Each row of a before or after table is a point. One or more steps were done to the points. Then noise was added and the rows were shuffled. The steps act on columns, c1 being the first. What was done? A step turns or swaps two columns, mirrors them in a line or flattens them onto one, adds a multiple of one to another, or multiplies or shifts one. Angles are multiples of 10 degrees, from the lower column toward the higher: turns from -170 to 170, lines from 10 to 170 but not 90. Use the fewest steps. Two steps may share a column if one is a turn and the other turns, adds or multiplies; they go together, in the order done. Otherwise the lowest column goes first.

Before (11 x 3):
[[ 2.6  1.8 -2.9]
 [ 8.3 -3.4 -7.8]
 [-6.0 -0.3 -3.2]
 [ 0.0  0.1  8.7]
 [ 0.4  0.7 -4.3]
 [ 0.0 -2.0 -2.0]
 [ 3.5 -4.2 -1.7]
 [ 2.6  0.0 -6.5]
 [-2.1 -7.1  3.9]
 [ 5.0 -4.7  7.3]
 [ 1.2  3.8 -2.4]]
After (11 x 3):
[[ 5.4 -4.0  7.3]
 [ 0.5 -2.5 -6.7]
 [ 4.8 -7.7 -7.7]
 [-3.6 -1.8 -2.4]
 [-1.2 -2.9 -2.9]
 [-0.5 -0.5 -4.3]
 [ 6.7  3.2  4.1]
 [ 4.8 -2.7 -1.8]
 [-0.2  0.1  8.7]
 [-0.7  5.9 -3.1]
 [ 1.7  0.4 -2.0]]
Steps: mirror c1 and c2 in the line at 140 degrees

Before (9 x 4):
[[-6.4 -3.0 -0.9 -3.6]
 [-0.9  4.5  4.2  5.2]
 [-3.3  4.7  0.5  1.4]
 [-2.5 -7.0 -0.5  0.1]
 [-0.6  0.9  1.2 -4.6]
 [ 4.6 -4.3  7.3 -2.6]
 [-2.6  8.3  1.4  3.9]
 [-4.8 -5.2 -6.3 -6.5]
 [ 5.6  0.7  1.5 -0.4]]
After (9 x 4):
[[-3.8  0.6  1.3  2.8]
 [-4.4 -5.6  6.5 -2.7]
 [ 0.0 -2.7 -1.4  7.5]
 [-3.1  0.4  1.6 -4.7]
 [ 4.9  3.6  5.0 -2.0]
 [-3.3 -4.2 -7.2  7.2]
 [ 2.9  4.7  1.4  2.3]
 [ 1.3 -6.9 -1.5  2.0]
 [ 4.7  7.9  3.1  0.3]]
Steps: turn c1 and c4 by -120 degrees; turn c2 and c3 by 10 degrees

Before (11 x 6):
[[-2.8  3.0  3.7  2.8  0.8 -3.3]
 [ 1.4  3.8 -2.3 -0.7 -4.6 -1.4]
 [ 0.6  1.2  0.5 -0.7  0.3  6.8]
 [-0.3 -5.8  0.8  9.8  0.8 -3.5]
 [-1.9 -8.5 -1.6 -1.6  0.2 -3.0]
 [-8.4 -7.0 -0.7  3.8 -2.0 -1.9]
 [-0.3 -7.0  7.4  1.1  1.0 -0.8]
 [ 1.4  7.2 18.0 -2.7 -5.4 -2.8]
 [-1.0 -7.7  4.3  1.2  0.2 -2.6]
 [ 0.2  6.5 -0.6 -0.2  1.3 -1.8]
 [ 1.3 -6.0  1.1  0.3 -1.2  0.9]]
After (11 x 6):
[[  1.0  -0.9  -0.4  -1.2   0.6   1.2]
 [ -1.4  -0.7  -0.2   2.1   3.1  -2.8]
 [ -8.6   0.2   3.5  -1.3   0.5  -1.6]
 [ -0.4  -1.2  -2.7  -6.8   3.0  -0.5]
 [ -2.6   0.3   0.5  -5.1  -0.4  -3.3]
 [  0.0   0.1   0.0   0.5  -1.2  -1.6]
 [  0.3  -0.1  -0.8  -0.4   0.0   7.1]
 [ -0.1  -1.1   8.1  -5.7   2.4  -3.7]
 [  1.4   2.8 -11.6 -14.0  -7.2  -2.9]
 [ -0.8  -0.8  -1.1  -4.2   2.5  -2.7]
 [  1.8   1.7   0.6   2.2  -5.4  -1.8]]
Steps: flatten c2 and c5 onto the line at 110 degrees; turn c3 and c4 by -120 degrees

Before (12 x 8):
[[ 6.9 -1.5  8.4 -3.2  8.0  4.9  6.1 -1.0]
 [ 0.3 -0.5  3.7  0.6 -2.9  3.9 -3.4 -5.2]
 [-2.9  2.6  4.6 -2.3  5.8  1.2  3.2  2.1]
 [ 5.0  4.2 -4.1 -0.5 -0.9 -7.4 -2.6 -4.0]
 [ 2.2  2.5  3.3  5.3  2.7 -4.9 -2.2  3.7]
 [ 7.6 -1.5  5.1 -4.3  7.4 -5.8  3.0 -3.9]
 [ 3.3  2.9 -1.1  1.0  4.0  4.6 -0.1  5.9]
 [-3.2 -4.5 -4.7  9.2 -1.3  4.4  4.3  5.7]
 [ 3.7 -2.9  3.2  2.0 -5.3 -2.4 -1.5 -0.1]
 [ 5.5 -6.3 -0.7  4.0 -5.9  3.5  5.3  6.5]
 [ 1.2  3.9 -0.2  3.2 -5.3  3.2  3.8 -3.6]
 [-2.6  6.5 -1.4 -0.3 -4.9  0.0 -4.9  0.0]]
After (12 x 8):
[[  5.3   6.6  -1.5   1.2   0.2  -3.8   2.8   0.0]
 [  2.3  -0.8   3.6   1.2   1.7  -0.2   4.9  -5.2]
 [ -3.6   2.4   3.3  -5.7   0.7  -4.8  -0.2   4.0]
 [-10.2  -1.4   5.0   1.8   2.9  -1.3  -7.4  -4.1]
 [ -1.6   4.2  -4.1  -0.9   5.0  -6.7  -4.0  -4.1]
 [ -3.6   2.6   4.6   1.7  -5.3   3.2  -1.9   2.0]
 [  2.8  -3.0   3.2  -2.1   5.9  -2.6  -0.1  -0.1]
 [-10.3  -1.6   8.4   3.1   1.9   7.7  -1.2  -1.2]
 [ -5.0   3.1  -1.0   0.3   1.0   2.9   3.6   5.9]
 [  2.7  -4.5  -4.6  -8.3  -2.1   6.1   3.7   5.6]
 [  2.5  -6.5  -0.6  -4.0   7.7   6.3   0.7   6.5]
 [  4.1   3.7  -0.3  -3.0   3.6   5.0   1.1  -3.6]]
Steps: turn c1 and c5 by 120 degrees; turn c6 and c7 by -50 degrees; turn c4 and c7 by 160 degrees

Before (13 x 9):
[[-3.4 -2.8 -1.2  6.9 -2.4  1.4 -1.2 -1.4 -1.4]
 [-1.5  1.5  2.1  1.4  4.4 -6.3 -6.5 -3.5  8.2]
 [ 3.3 -4.2  3.1  9.0  1.2  1.3 -3.8  1.2 -0.5]
 [ 1.6  2.6  0.1 -1.5  7.9 -5.3 -9.5 -6.3  2.8]
 [ 3.2 -1.7 -7.4 -3.3  4.5 -5.3 -5.3 -8.0  5.3]
 [ 2.4  4.7 -0.8 -3.4 -3.5 -9.2  4.6  7.9 -2.2]
 [ 1.7  1.0 -0.6 -2.0 -2.1  3.2  7.3  2.2  0.9]
 [-0.8 -6.5 -6.3 -1.9 10.3 -3.0 -3.6 -3.4  6.3]
 [ 6.5  4.9 -0.7  0.5  0.6 -6.2  6.5  2.8  0.7]
 [ 0.7 -7.2  5.5  2.2 -0.9  0.6  1.2 -0.6 -3.7]
 [ 4.3 -3.8 -1.0 -0.5 -1.7  7.7  1.4  8.1 -3.2]
 [ 5.6 -4.5  0.3 -0.3 -4.2  0.2  0.6  3.9  1.7]
 [ 2.6 -5.1  2.1  1.3 -0.5 -0.1 -2.8  1.1  2.5]]
After (13 x 9):
[[ 5.4 -4.3  0.4  0.0  0.3  0.2  0.7 -4.8 -3.6]
 [ 3.3 -4.3  3.2  0.0  1.7  1.4 -3.7  0.0  0.4]
 [ 6.5  5.0 -0.7  0.0  2.4 -6.2  6.4 -1.2 -1.0]
 [ 4.3 -3.7 -1.1  0.0  5.0  7.8  1.3 -7.0  0.7]
 [ 1.6  1.0 -0.6  0.2  0.3  3.2  7.4 -2.7 -1.9]
 [ 3.0 -1.6 -7.6 -0.2 -3.2 -5.1 -5.5  9.9 -2.2]
 [ 2.7 -5.0  2.0  0.0  0.5  0.1 -3.0 -0.4 -2.6]
 [-0.7 -6.4 -6.2  0.0  4.1 -2.9 -3.8 11.5 -2.5]
 [-1.5  1.7  2.1 -0.2  0.2 -6.3 -6.6  8.1 -5.7]
 [-3.3 -2.8 -1.1  0.1 -2.7  1.4 -1.1 -1.4  1.1]
 [ 2.3  4.6 -1.0  0.0  3.6 -9.3  4.8 -8.1 -0.9]
 [ 0.5 -7.2  5.3 -0.1 -1.2  0.6  1.4 -1.3  3.3]
 [ 1.9  2.7 -0.1  0.0  0.2 -5.2 -9.5 10.3  0.7]]
Steps: multiply c4 by 0; turn c5 and c8 by -50 degrees; turn c8 and c9 by -160 degrees

Before (13 x 12):
[[  6.0   2.5  -4.3   3.7   2.5  -2.6   5.2  -9.6  -0.6   0.5 -11.2   3.5]
 [  9.0   6.5   1.0  -1.2   5.2  -1.9   1.1   3.1  -7.0  -3.6   5.4   1.3]
 [ -2.4  -1.2  -0.6  -2.2   1.2   1.2   1.1  -8.8  -2.8  -3.3  -1.5   0.2]
 [  3.3   5.1  -5.1  -7.4  -4.6   5.5  -5.5   1.6   0.0  -5.0   3.6   0.3]
 [  1.7   1.9  -4.7  -0.2  10.7  -0.9  -5.6   0.5  -4.0  -9.9  -1.4  -7.9]
 [  0.6  -3.2   9.1  -4.4  -0.3   1.9  -3.9   0.1   3.7  -5.0   0.9  -1.4]
 [  0.5   0.1  -0.7   1.9   1.6   3.1   8.4   4.9   1.0  -4.7   1.9   5.5]
 [ -0.4  -2.5  -3.2  -7.9  -3.4  -1.9   1.7  -2.0   2.4  -4.0  -1.9   7.7]
 [ -2.3 -10.8  -4.1  -1.4   0.4   3.7  -0.7   4.0  -0.6   0.4  -0.5  -4.8]
 [ -4.6   1.0   2.8   1.0  -2.2  -2.6  -3.3   6.5   0.8  -4.9  -4.3   5.9]
 [  3.1   1.1   2.0   1.8   9.5  -3.4  -3.4  -4.9   1.9   4.7  -3.1   3.1]
 [ -3.9   2.8  -3.5  -6.5   1.5  -3.8  -5.0   0.6   2.6   0.8  -5.4  -5.1]
 [  2.6   2.7  -5.0  -4.6   5.9   1.4   2.2  -3.5  -3.6   1.2  -8.7   3.6]]
After (13 x 12):
[[  4.3  -0.3   8.7  -4.0  -0.5  -3.3   0.4   0.1   4.3   6.0   1.2  -1.2]
 [  7.3  -8.7  -5.6  -7.4  -4.2  -7.8  -1.7  -2.0   0.0   1.7   3.7  -0.2]
 [  1.0  12.2  -3.9  -1.3  -2.8  -2.6  -2.6   3.4  -0.5   5.4  -0.7  -4.3]
 [  6.9   2.1   1.3   2.1   9.9  -0.5   4.2   4.0   1.4  -4.6  -3.0   3.4]
 [  5.9  -8.4  -4.7  -0.5   7.2  -4.3   3.7   9.0  -3.2   7.8  -2.0  -7.9]
 [  7.1  -2.1  -4.6  -3.9   6.5   1.5  -2.6   2.4  -4.1  -2.8  -9.2   3.3]
 [  0.0  -4.5   2.9   1.5  -6.1  -1.8   4.2   2.2   1.4   4.0  -3.9   6.3]
 [  4.7  -3.2  -0.7   2.0  -2.4   6.3  -6.9   4.8   1.3   4.5   2.2   5.4]
 [  1.6  -1.1  -1.1  -2.5   7.5   0.4  -1.6  -4.8  -3.3   3.2  -1.7   0.2]
 [ 10.2  -2.6  -4.2   4.1   8.7   5.5  -0.5  -4.5  -0.5  -1.3 -11.8   3.6]
 [ -0.2  -3.0  -3.8  -6.9   0.6  -2.7   6.1   1.6   2.3  -2.1  -5.5  -5.8]
 [  3.7   0.4  -3.3  -7.9  -0.6   2.2   0.8  -3.8   2.5   4.6  -2.0   7.9]
 [ 12.8 -10.0   1.4  -1.4   1.0   2.0   0.6   6.7  -7.1   0.3   5.4   1.4]]
Steps: shift c1 by 4.0; turn c2 and c10 by -150 degrees; multiply c2 by 1.3; turn c5 and c8 by 50 degrees; turn c6 and c7 by -120 degrees
